Every row gives one point. Each copy is the shape, with its points in the same order, turned, moved and blurred by noise. Say if it was mirrored as well.

Shape (7 x 3)
.05; -.45; -.44
-.29; .13; .17
-.57; .03; .45
-.11; .09; -.17
-.32; -.17; -.04
.38; -.10; -.11
.14; -.30; .03
Copy 1 (7 x 3)
.32; -.29; -.27
-.23; .49; -.14
-.03; .76; -.15
-.12; .14; -.24
.09; .30; -.27
-.08; -.27; .04
.13; -.08; .04
Copy 1 is: mirrored
Copy 2 (7 x 3)
.35; -.47; -.36
-.05; .06; .20
-.10; -.01; .60
-.09; -.04; -.15
.12; -.26; .13
.30; .15; -.42
.43; -.01; -.13
Copy 2 is: only turned
Copy 3 (7 x 3)
-.03; -.74; -.11
-.23; .11; -.31
-.15; .33; -.74
-.33; -.16; -.07
-.13; -.22; -.38
.06; -.22; .26
.16; -.30; -.08
Copy 3 is: mirrored
Copy 4 (7 x 3)
.24; .14; -.77
-.07; -.35; .04
.17; -.59; .20
-.16; -.17; -.28
.10; -.28; -.29
-.04; .36; -.25
.25; .17; -.20
Copy 4 is: only turned
